Every row gives one point. Two turns around zero, p and q, are shown by what they do to some points. Where does a point land after both, in the order given? Backwards means that the second turn is done in reverse. Each puzzle has new turns, and all numbers are rounded.

Turn p:
-9; 14; 22 -> -23; -4; 15
4; 3; 24 -> -15; -18; 8
9; 1; -76 -> 61; 45; -10
15; 14; 16 -> -2; -17; 20
-44; -5; 4 -> -33; 26; -15
24; -27; 10 -> 10; -31; -18
Turn q:
-25; 31; -14 -> 16; 3; 39
-10; -23; -37 -> -1; 45; -2
29; 42; 26 -> 29; -49; -2
-9; -28; -4 -> -21; 19; -8
15; -22; 28 -> -22; -17; -27
Where do these land?
p, then q: -14; -43; 1 -> 17; 41; 8
p, then q backwards: 16; -32; 9 -> 30; 2; 21
q, then p: -4; 20; 13 -> -6; -18; -15
q, then p: 2; 55; -22 -> 12; -57; 9

Turn p:
-24; 61; -63 -> -8; 62; 66
13; 7; 30 -> -20; -26; -5
22; 52; 4 -> -31; -14; 45
-42; -20; 29 -> -19; 17; -48
23; -47; 4 -> 37; -27; -26
8; -53; -4 -> 41; -11; -33
Turn q:
-3; 18; 72 -> 38; -10; -63
-66; 2; -32 -> 40; 31; 53
-3; -41; -28 -> -10; -25; 42
15; -2; 3 -> -11; -7; -8
57; 23; -15 -> -58; 11; -24
Where do these land?
q, then p: -1; 7; -24 -> -25; 3; -2
q, then p: -59; 55; 18 -> -12; -33; 75
q, then p: -17; -36; -39 -> -28; -28; -39
q, then p: 45; -51; 24 -> 47; 20; -51
q, then p backwards: -12; -24; 16 -> 28; -13; -2
q, then p: 44; 49; 6 -> -2; 59; 29

Turn p:
-1; -10; -38; 17 -> -5; -19; 35; 15
-38; -41; -16; 36 -> 49; -8; 46; 10
-23; -9; -19; -13 -> 13; -30; 5; -6
35; 7; 36; -23 -> -17; 25; -46; 10
27; 52; 37; -16 -> -41; 33; -39; -28
Turn q:
-17; 12; 63; -10 -> -3; 43; 29; -42
11; 23; -23; 36 -> 12; -43; 20; 10
-33; -50; -29; -1 -> -41; 12; -17; 48
10; 46; -13; -11 -> 49; -9; 7; -1
29; -31; 2; -14 -> -16; -4; -39; -15
Where do these land?
p, then q backwards: 15; 7; -8; -21 -> 9; -23; -10; 7
p, then q backwards: 6; 48; 6; 46 -> -28; -11; 60; 6
q, then p: -4; -10; 15; -76 -> -70; -23; 14; -23
q, then p: -7; -13; 14; 48 -> 48; 5; -14; -15
p, then q backwards: -24; -11; -18; -38 -> 40; 9; -23; 14
p, then q: 14; -21; -9; 41 -> -3; -8; 35; -33

Turn p:
21; -21; -25; -11; -4; 17 -> 16; 2; -1; 26; -9; -31
-8; -3; 7; 6; 41; -31 -> -31; 6; -10; -13; 40; -3
-15; -20; 21; -3; -21; 4 -> -6; -26; -1; -16; -23; -3
23; 29; -13; 21; -3; 3 -> 19; 14; 23; 18; 14; 20
-24; 6; 12; 18; -25; 29 -> 28; -25; -6; -14; -18; 24
16; 12; 6; 9; -9; -2 -> 4; 3; 22; 2; 0; 9
-15; -2; 2; -15; -28; 1 -> -5; -7; -7; 1; -33; 8
-6; -10; -15; -15; 44; -36 -> -38; 19; -24; 5; 33; -18
9; 9; 6; -11; 5; 15 -> 13; 15; 4; -9; -5; -6
Turn q:
12; -4; -17; -13; 7; -19 -> 24; 2; 12; 2; -7; 15
7; 9; -9; 2; -26; 4 -> 3; 6; -28; 4; -1; 9
-76; 10; -10; 0; -25; 20 -> -15; 35; -20; 46; 8; -55
8; -4; 9; -16; -1; 19 -> 3; -20; -8; -7; -10; -12
17; -4; -12; 27; 23; 14 -> -2; 13; 8; -40; 8; 1
19; 5; 3; -5; 14; -29 -> 5; -5; 21; 0; -8; 30
14; -22; 15; -2; 1; -22 -> 7; -23; 14; 3; 16; 18
0; 10; 21; 7; 7; 13 -> -25; -8; 0; -9; -5; -6
Where do these land?
p, then q backwards: -1; 13; 5; -19; -2; 19 -> 6; 11; -25; -4; 6; 7
p, then q: 14; -7; 2; 19; 24; -4 -> -4; -5; 33; -8; -4; 1
q, then p backwards: -28; 19; -29; 3; -9; 32 -> 4; -6; -15; -48; 20; 12
q, then p: -11; 21; 6; -6; -6; 7 -> -3; -12; -6; 11; -5; 20
q, then p: 53; -18; -15; -6; 0; -3 -> 21; 17; 8; 6; -21; -46
p, then q: -17; 40; 7; 7; -10; -3 -> -6; -6; -25; -17; -20; -26
q, then p backwards: -12; -26; -4; 3; 2; -10 -> 19; -1; -6; 18; 14; 5
p, then q backwards: -7; -29; -5; 5; 26; -35 -> -20; -9; 36; 24; -15; 17
p, then q: 8; -14; 33; -6; -24; -2 -> 1; -30; -9; 30; 11; -4

Turn p:
11; 30; 18; 21; -7; 37 -> 13; 23; -5; 1; 7; -49
23; -11; -10; -1; -21; 19 -> -12; 10; 25; -20; -9; -15
-19; 14; -8; 6; -34; -25 -> 38; -11; 26; 9; 2; 13
12; 6; -29; -11; -4; -25 -> -6; -36; 20; 3; -5; 6
62; -3; 24; -18; -11; 3 -> -36; 16; 22; 19; -42; -27
-35; -7; -35; 21; 14; -26 -> 11; -29; -1; -5; 42; 33
-35; -4; -27; -18; 30; 12 -> 3; -26; -36; -32; 10; 16
-18; -26; 66; 0; 33; 5 -> -11; 52; -50; 24; -6; 23
Turn q:
-5; -16; -4; 48; 11; -19 -> -10; -33; -6; -1; 39; 17
11; -3; 9; 0; -28; -39 -> 37; -16; -9; 19; 12; -17
-27; 13; -17; 30; -8; 2 -> -1; -4; 25; -24; 30; 5
69; 5; -6; -15; 1; -9 -> 31; 13; -29; 37; -23; 36
-36; -41; 5; 3; 22; 11 -> -50; -26; 10; 0; 0; -18
37; 42; 17; -11; 28; 20 -> 4; 44; -39; -14; -18; 26
-3; -22; 14; -21; -16; 25 -> -5; -13; 8; -5; -39; -15
-46; 22; -17; -34; -10; 10 -> -7; 35; 40; -12; -2; -35
Where do these land?
p, then q backwards: -2; 23; -11; -17; -24; 9 -> -4; -3; 13; -7; -36; 7
p, then q: -14; -76; -13; 23; -6; 4 -> -36; 50; -3; -41; -32; -16
q, then p: -23; -5; 32; 68; 8; -8 -> -40; -20; -35; -36; -12; 40
q, then p: -16; 20; -15; 5; 13; 1 -> 8; -7; -28; 9; -4; -9
q, then p: 6; 15; -13; -27; 10; 25 -> 36; 2; 4; 5; -9; -22
p, then q: -2; 18; 43; -24; 2; -7 -> 37; -11; 22; -7; 14; 25
p, then q: -18; -19; -16; -17; 2; -15 -> -13; -4; 13; -6; -32; 3
q, then p: 70; 23; -7; -11; -5; -9 -> -11; -2; 33; -19; 16; -62
